Each wall is flat, endless, passes through zero and stands at right angles to its row. A trip goes straight from one point to another. Which walls does it cross, in order?

Walls:
(1): [-3.3 -2.9 -2.5]
(2): [ 1.0  4.0 -5.7]
(3): [ 1.2  0.7 -1.2]
(4): [-4.1  0.5 -0.4]
(5): [-2.8  3.1  5.1]
(6): [-0.1 -2.2 -0.3]
(7): [ 2.3 -2.6 -0.8]
(8): [ 4.8 -3.9 -2.4]
(9): [-3.8 -8.2  3.4]
Trips:
[ 1.3 -2.7  6.5] to [3.5 3.1 4.4] -> 8, 6, 7, 9, 3
[ 2.8 -0.9  0.2] to [ 7.9  2.2 -0.8] -> 2, 6

Walls:
(1): [-1.3 -6.5 -5.1  6.2 -2.3 -2.8 -0.3  2.8 -1.1 -4.4 -5.3  6.6]
(2): [ 2.2 -2.9  1.7  2.6 -0.6 -3.9 -3.2 -4.9 -1.0 -5.2 -1.2 -3.8]
(3): [-1.1  0.1  7.5  7.6  6.3 -2.9 -0.1  2.5 -0.5  4.3  3.4  2.6]
(4): [ 2.6  2.3  5.3  2.8  0.9  3.4  0.1  2.3  1.1  6.8 -3.9  2.3]
(5): [-2.5 -0.1 -6.3 -0.6 -2.4  0.9  4.7 -5.2 -0.7  0.6 -3.5 -0.2]
(6): [ 3.3  4.1  1.8 -0.4 -0.6  4.7  3.6  2.2  2.2  0.8  5.9  0.2]
(7): [ 5.0  2.7  5.7  1.2  0.9  3.7 -1.3 -2.0  2.4 -4.3  5.7 -2.8]
(8): [ 4.7 -2.7  6.9 -0.9  8.4 -4.1 -2.8 -0.8  2.3 -4.1 -5.6  0.1]
(9): [ 3.8  8.1 -3.2  5.0 -6.4 -5.1  3.4  0.9  1.5  4.1  2.6  2.6]
(10): [ 1.4  2.0 -4.5 -0.5  2.4 -6.8  3.2  6.0 -1.1  1.8  0.1 -3.4]
(11): [ 4.4 -3.3 -5.7 -2.6 -1.2 -2.5  1.0 -0.9  5.2  6.7 -0.2 -3.7]
Trips:
[ 1.6 -5.7  0.2 -0.9  5.1 -3.9  1.0  0.7  2.8  4.0  0.2  4.6] to [-0.1 -3.4 -0.6 -4.1  1.7 -2.1 -5.4  1.5 -2.4 -1.4  1.6  0.3] -> 4, 2, 3, 11
[ 3.5 -1.1 -1.1  0.2 -2.9 -4.7 -4.2  0.1 -5.6  2.4 -5.0 -4.3] to [-0.4  8.3 -5.0  0.6 -3.6  9.0  5.1  1.3 -1.8 -2.5 -1.8  0.6] -> 8, 2, 11, 6, 1, 10, 7

Walls:
(1): [ 2.6  0.1  1.9  0.7  0.3 -0.2 -6.0  2.7 -3.9 -2.0 -2.5  7.5  5.6  2.6
  0.2 -1.6  1.3 -4.7  3.8  0.3  1.9  5.6 -0.4 -7.7  3.1  1.9  3.4  0.5
 -4.8  1.3  2.3 -1.2 -2.2  3.4  2.5  5.8 -0.8 -0.4 -2.4  0.0  2.4 -2.4
 -0.2  1.8 -4.2  0.5 -6.1  4.1]
(2): [-0.4 -2.6 -2.3  7.9  0.0  4.6  0.0 -2.3  3.3 -1.4 -8.3  2.4 -2.6 -3.5
  3.6 -1.3  1.1  0.1 -3.4  0.5 -2.5  3.1  0.4 -1.0  5.5  3.9  3.7  2.6
 -5.5 -1.4  2.7  0.0  3.8 -5.0 -8.7 -0.7  0.2  7.6  3.4 -2.0 -4.3 -0.2
 -1.3  3.8  0.9  3.0  6.8  1.1]
(3): [-2.2 -3.7  1.5 -2.2 -0.4 -3.9 -5.9  3.0 -5.1  0.6 -6.0 -0.3 -3.7  2.6
  3.3  3.8  1.9 -0.3  2.3  0.0  5.1  0.4 -0.3 -0.5  1.6  1.9 -9.5 -6.8
 -1.8  2.9  0.2 -0.4  0.0 -0.3  4.7 -2.3  2.5  1.9 -3.1 -1.2  1.0  2.7
  1.3 -1.8 -2.5  6.4  5.4 -1.0]
(4): [ 0.2  2.8  3.6 -2.7 10.4 -0.9 -3.3  1.7  5.8  1.7 -0.6  2.3 -0.5 -9.0
  5.6  4.4 -0.1 -2.3  4.5  5.9  5.3  1.4 -6.7  4.2  6.0  0.1 -1.2  2.5
  1.3 -1.9  3.3 -7.5  4.4 -1.4  0.6 -3.4 -3.6  1.6  1.3 -4.5 -3.5  0.5
  0.8 -1.2  6.0 -1.9  1.3 -3.4]
(5): [ 1.5 -0.5  5.9  0.7 -6.7 -3.3 -4.2  4.1  0.3  2.2  1.4  5.8 -4.3 -0.3
  1.5  3.0 -0.1 -1.6 -2.7  2.3  4.5 -3.1 -3.1  1.0  1.4  2.3 -5.6 -1.3
 -3.0 -3.8  3.7 -3.3 -0.7 -7.1 -4.9 -2.3 -2.8  2.1 -3.8 -0.4 -0.1 -2.7
  4.8 -3.3 -0.5 -1.4 -2.4 -2.0]
(6): [-4.0  2.4  3.6 -3.9 -5.2 -5.6  2.2  6.8  1.8 -3.2  1.5  2.7 -5.2  2.4
 -1.3  4.1  3.6 -4.3  2.6  0.8 -5.5  2.4  2.7  2.7  0.9 -2.1 -3.4 -1.3
  3.2  3.9 -1.4 -3.7 -0.4 -3.9  3.1  2.0 -3.5  1.6  1.0 -0.4  1.4 -3.1
  0.2 -0.3 -2.0  4.3  2.3 -1.1]
(7): [-1.6  3.8  2.2 -0.1 -1.0 -2.0 -6.5  0.4 -4.5 -1.6  5.6 -5.9  1.4  1.8
 -0.5 -1.0 -1.9  4.8  0.5  0.6 -4.9 -2.5 -1.8  0.2 -0.3  2.2  0.6 -2.5
 -1.2 -2.4 -1.9  4.0  6.9  0.9 -1.5 -9.1 -1.9  1.7 -2.5 -4.5 -2.8  2.8
 -3.3  5.0  1.5  1.1  0.1 -2.3]
(8): [ 1.5 -0.3 -9.5  3.5 -1.4  0.8 -0.8 -0.3  0.2 -4.9 -2.3 -2.1  0.6  1.8
 -0.4  6.5  2.7 -2.1 -3.2 -1.3 -3.5  5.3 -0.3  1.9  5.4  1.9  0.5  0.7
 -2.4 -2.7  5.8  0.2  1.1  0.0 -2.9 -1.3 -0.3  1.9 -4.1  2.4 -4.6  9.3
  1.5 -4.6  0.1  3.3  7.0  0.0]
(9): [ 6.2 -3.4 -3.0  3.2 -1.3 -2.5 -3.0 -5.4 -3.0  1.3 -3.2 -2.1 -2.6 -2.5
  0.7  2.7  5.0 -1.9  5.0 -2.2 -0.4 -2.5 -0.8  1.2  1.4 -1.3  1.1  0.2
 -2.4 -2.2 -0.7 -1.7  2.0  2.6  2.8  0.8  0.1 -1.6  1.1  0.1 -3.0  4.2
 -2.5 -1.2 -1.3  0.8 -2.2 -1.3]
(10): [ 7.0 -1.5  4.1  4.0 -2.2  1.3 -3.6 -3.4 -3.1  1.9  0.6 -3.0  2.1  4.6
  1.3 -2.5 -1.1 -0.5 -0.2 -3.5  3.5 -4.4  3.5  9.2  0.4  8.5  0.9 -2.1
 -2.7  4.6  7.5 -3.7  2.6 -0.4  2.5  3.9  2.9  2.6  3.2 -5.9  5.9  4.0
 -0.2  6.8 -2.6 -5.3 -1.7  0.3]
(11): [ 0.1 -1.8  5.0 -5.6  1.4 -2.5 -1.5 -0.7  0.7 -4.1 -2.0  2.6  1.0 -4.8
  5.2  7.1 -3.3  3.1  2.6 -0.1 -0.1 -0.3  5.4 -1.4 -2.2 -0.8 -3.0  5.3
 -1.1  0.2 -0.8 -0.5  0.8  1.7  5.3  4.9 -3.7  2.1  2.7 -1.5  1.9  2.5
 -1.5 -0.4  6.0  0.5  5.1 -2.6]
Trips:
[ 0.6 -4.0 -4.7 -0.4  3.6 -5.6 -2.1  1.5  2.4 -1.8 -2.4 -1.3 -2.5  2.2
  0.0  1.4 -1.6 -1.9 -3.3  4.0  2.3  3.3 -6.9  7.6 -2.0 -0.1 -0.6 -7.4
  3.2 -1.1 -3.7  2.6  0.5  2.4  5.9 -0.1  3.2 -1.8 -4.8 -6.5 -2.2  4.3
  6.9  4.1  4.8  2.8  0.5 -0.3] to [ -2.2  -4.6   2.8   2.2   4.6   3.1  -1.2  -6.6  -4.5   1.4  -1.4  -0.1
   2.4   1.4   5.2   7.0   0.0   0.9  -3.0  -3.0  -2.3  -0.8  -0.9 -11.4
  -1.9   2.0  -3.0   1.1   1.0  -2.4  -1.4  -2.5  -0.8  -1.2  -1.6   3.2
 -10.8  -1.0  -1.1  -1.0  -7.3   0.4  -0.3  -5.6   3.6   6.4   3.4  -0.5] -> 10, 6, 11, 2, 5, 1
[ 3.1 -1.4 -4.0  6.2 -0.5  2.3 -5.5 -1.4  4.3 -0.2  4.1  0.6 -8.3 -4.4
 -3.4  3.4 -0.5  0.2  0.6  0.1 -0.9  4.5 -0.2  3.2  0.6 -3.6 -5.5  3.4
  2.1  5.3 -0.4  2.6  0.5 -3.4 -2.5  0.4  0.4 -2.4  0.4  0.2 -6.7 -0.9
 -0.4  3.9 -3.1  2.4  3.4  5.8] to [-0.1 -4.5 -2.5  4.3  3.0  1.9  0.6 -0.2  4.2 -1.7 -0.8 -3.1  3.6  0.9
  1.0 -6.2  0.5  3.2  0.0 -1.4  1.8  6.5 -4.3  1.5 -1.6 -1.7  2.2 -0.5
  1.9 -1.3  1.7  2.1 -6.5  0.6  3.5 -0.4  0.1  5.3  3.3 -2.2  0.5  3.4
  7.7  2.0  1.6 -0.5 -4.1 -1.0] -> 3, 5, 6, 10, 9, 1
[ 0.4  0.7 -1.2 -0.5 -0.4  1.2 -0.9  2.8  1.8  2.1  2.7  5.1 -0.3 -3.5
  0.4 -2.8 -0.3 -0.9  5.8  1.6 -3.8  0.9  0.4  7.9  5.1  2.7  0.6  2.3
  0.4 -2.3 -0.5 -5.4 -0.5  1.1 -1.5  0.8 -2.7  3.4  1.0  6.0 -2.3 -0.8
 -0.6  6.4  0.2  5.0 -3.3 -1.4] to [ 0.6 -1.1 -0.5  0.2  5.7 -5.0 -1.5 -0.7  6.0 -1.3 -4.1  0.7 -0.9 -1.3
  0.2  3.8  1.0 -7.7 -2.9  2.5  4.9 -3.1 -2.9  1.8 -2.5  5.0 -3.2 -0.8
  5.9  3.3 -0.6  1.7  8.5  1.1  0.2  2.6  3.4  4.5 -2.0  3.8 -1.0 -0.4
  6.2  2.8 -2.4 -1.3  3.5  4.3] -> 8, 3, 1, 11, 9

Walls:
(1): [ 5.4  0.3  0.9 -2.1 -2.3 -2.7  7.6 -0.3 -7.8 -0.8 -0.6 -0.3  4.5 -0.6
 -2.6  3.2  4.3  4.6 -2.6 -0.2  1.4  0.6 -3.0 -2.3 -2.1 -6.5 -0.2 -1.0
  2.3  6.5 -3.6 -3.1  1.3  3.5  3.6 -1.4 -5.0 -1.5 -2.5  1.8  0.6 -0.5
 -0.2 -2.1 -7.3  0.9  1.2  3.9]
(2): [ -6.0   2.2   3.1  -6.7   4.8   6.3  -0.9  -2.6 -10.9   3.8   6.8   3.3
  -2.9   0.4   1.4  -1.4  -4.9   1.2  -9.3  -4.3  -4.9   1.1   0.2   1.8
  -4.9  -0.1   2.9  -6.1   0.3  -2.9   0.1  -0.7   0.1  -4.3   0.3  -2.4
   0.8   1.6  -3.8  -3.7   4.7  -4.7  -1.6   2.1  -6.5  -3.3  -1.2  -3.8]
(3): [-0.9 -2.9 -1.9 -2.9  3.5  1.3 -3.7 -4.3 -0.6 -2.1 -4.3  2.6 -0.7 -3.5
  5.9  0.5  6.3  2.0 -0.8 -1.4 -2.8 -4.7 -1.0 -4.5  2.5  4.1  1.1 -4.1
 -1.0  1.7 -1.5  0.8 -4.4 -3.4 -3.6  2.8 -6.1  3.9 -5.7  7.2  3.9  1.8
  2.1 -0.3 -3.4  0.1  0.7  0.1]
(4): [ 2.2 -1.0 -0.1  1.9  2.7  2.0  4.8  5.2  2.9  1.4  2.4  0.4  4.6 -1.1
  2.0  3.3  0.2 -0.5 -1.0 -0.4  5.5  2.6  1.5 -3.1  1.3  2.8 -3.4 -1.6
  4.1  7.7  0.7 -1.7  1.5 -0.3  1.5  5.8  0.9  0.5  7.1 -5.3 -0.6 -2.7
  1.8  2.1 -2.7 -0.3 -1.6  2.1]
(5): [ 1.1 -3.2 -1.6  3.5 -1.9  1.2 -2.1  1.2 -4.9 -7.2  2.5  0.9 -5.8  1.3
  3.6  2.6 -6.1  1.7 -4.0  3.6  0.2  4.1 -1.1  2.7 -2.0 -5.5  1.6  0.4
 -5.1 -1.2  2.9 -0.4 -4.2  2.4  2.9 -2.6 -2.2  0.3  1.0  9.5  2.5  6.1
 -2.2  3.7 -7.2  2.6  2.2 -0.2]
(6): [ 0.8  2.7  7.4 -4.6 -1.6  1.1 -1.9  1.4 -1.9 -0.4 -1.8  1.8 -3.3  1.4
 -5.1  5.7  6.2  2.3  1.8  2.3  6.5 -1.8  1.0 -1.8  1.5 -0.2 -0.4  1.8
  0.0 -2.3  0.7 -7.5  5.3 -4.6 -0.7 -4.6  2.2 -2.8  0.8  6.1  0.5 -0.1
 -1.3 -0.4 -4.6  3.4  0.1 -1.2]
(7): [ 2.8 -0.7 -2.5  1.3  1.9 -1.2  0.9  1.4 -0.2  0.7 -2.0 -1.1  2.5  0.2
 -6.1  4.4 -2.7  4.3 -1.1 -3.1 -5.1 11.9  0.1 -3.3  1.9  0.0  0.2 -5.6
 -3.8  0.2 -0.5  0.4 -5.7 -3.5  0.3 -0.4  0.1 -2.5  0.9 -1.6  2.3  1.1
  0.6 -1.0  0.9  9.2 -3.5 -0.9]
(8): [ 0.7  0.7 -1.8  1.4 -0.4 -0.7 -2.2  3.0 -6.1  0.7 -2.4  2.6 -0.7 -2.5
  5.8 -5.2  0.3 -2.4 -0.5 -3.3  1.2  0.8 -0.8 -1.9  3.9  4.9  6.5 -2.0
 -0.6 -1.5  3.3  2.3 -2.8 -6.4 -7.7 -0.1 -1.2  0.6 -0.3  4.3 -0.3  4.9
 -0.4  0.1  1.8 -3.8  0.1  3.6]
(9): [ 3.9  0.1  2.2 -6.3  0.4 -1.6  4.0  1.0  3.7 -2.1  1.9  4.7  0.3 -3.2
  0.3  0.5  3.8  0.4 -1.4 -1.9 -2.6 -7.4 -1.5 -1.2  6.0  1.6  4.2 -0.2
 -2.5  2.9 -1.4  1.2  1.6 -2.6 -4.0  2.5  3.6  4.7 -0.6 -1.6  5.0  1.0
  1.7 -3.0  0.1  1.8 -1.4 -1.2]
(10): [ 5.6 -2.2  0.5  0.8  2.4 -4.0  4.8 -2.7  2.7  1.0  2.2  2.4 -3.1 -4.0
 -2.9 -6.1  6.3 -0.7  3.4 -2.9 -0.9 -0.4 -4.9  6.8  2.7 -2.5 -0.2  2.6
 -4.3  0.3 -3.2  8.9 -2.3 -1.4 -0.8 -1.7 -1.6 -0.6 -1.4  1.7 -0.8 -1.3
  1.9  0.9  0.2  2.6 -2.2  1.5]
(11): [ -0.9   4.6   1.0  -5.6   1.3   3.2  -5.5   0.8   3.5   1.0  -3.4   2.5
   6.9   0.2  -4.1  -3.3   3.1  -0.4   5.4 -11.8  -4.2  -3.4  -3.7  -3.8
  -6.9   2.2   0.5  -2.1  -4.3  -1.2   3.0  -5.5   3.9  -3.0  10.0  -4.4
   1.5   2.4  -6.7   3.7  -2.9  -7.2  -5.0  -1.3  -0.1   4.0  -2.6  -8.1]
Trips:
[ 1.0  2.0 -1.8 -2.2 -0.1 -0.9 -4.1 -3.8 -2.3  1.5  1.1  3.8  5.2 -0.4
  1.6 -5.6  2.6  0.4  2.6  1.7  2.6 -7.1 -1.4  2.0 -3.7 -6.8 -2.0  3.4
  0.6 -3.4  3.3 -5.0  1.4  3.5 -5.0 -1.9 -0.1 -0.1 -4.8 -0.5  7.1  3.4
 -3.4 -6.9 -0.7 -3.0  3.3  1.4] to [-2.5  2.5  1.0  5.6 -0.1 -5.4 -1.4  1.9  2.5  1.7 -2.6  3.2  0.1  0.3
  0.0  4.2 -0.4 -0.8  7.0 -3.1 -2.4  0.4 -1.9 -1.0  2.1  2.2  1.2 -4.2
 -1.8  1.6 -0.4 -3.7  0.0 -2.2  2.3  1.4  1.8  3.7  5.1  0.9 -1.9 -2.0
  3.8  2.7 -3.2  1.3 -1.6  0.0] -> 2, 1, 4, 7
[ 0.8  0.3  2.5 -3.3  5.2 -2.9 -1.0  2.1  1.5  3.5  2.1 -0.7  2.9  7.9
  0.2  3.7  6.3  1.4 -5.7 -3.5  0.1  0.5  2.9 -2.0 -1.9 -2.5 -4.1  5.5
 -1.4 -7.3 -5.4  0.7 -0.7  1.3 -1.5  3.1  6.3 -5.3  2.1 -0.2  4.7  1.4
 -6.2  5.0  7.1 -2.0 -5.4  1.9] to [-6.1 -3.7  1.7 -5.2 -6.0  7.7 -2.7 -1.4 -0.5 -0.7  0.3  4.7 -1.5 -1.4
 -3.0  3.5  1.4  2.4 -7.9  1.5  2.0 -5.9 -6.9  2.0 -4.6 -0.2 -1.0  6.0
  4.3 -0.5 -2.8 -0.8  1.9 -5.9  3.0 -3.9  3.8  3.2 -6.3 -2.0  2.2 -1.6
  1.6 -0.5 -5.7  2.6 -9.3  0.3] -> 11, 4, 7, 1, 3, 5
[ 1.4  1.6  3.8 -2.5 -0.2 -0.3 -5.3  1.2 -2.6 -6.6  2.4 -2.1 -4.5  5.1
  0.1  1.5  1.8 -2.8  0.0 -0.6 -3.9  0.1  0.1 -1.8 -2.2  1.7 -0.2  0.1
 -5.1  0.2 -0.6 -2.1  1.7  3.4  1.0  2.5  5.0 -1.8  0.3 -0.3  3.2  1.5
 -4.6  1.1  2.1 -3.6 -1.8  2.7] to [ 0.2 -0.5  4.2  2.9  0.9  2.5  2.8 -6.2 -4.5 -1.6  2.2  0.1  4.2  9.4
  1.7  2.1 -0.2  1.4  3.7  4.9  1.7 -6.5 -0.7  5.6  0.5  0.1  1.8  8.4
  3.8  0.8 -6.6 -2.8  2.3 -6.0  5.7 -5.9 -2.1  0.6  0.8 -2.8 -0.7  3.9
 -1.7 -3.6 -3.1  5.5 -0.5  1.3] -> 1, 9, 11, 2, 10
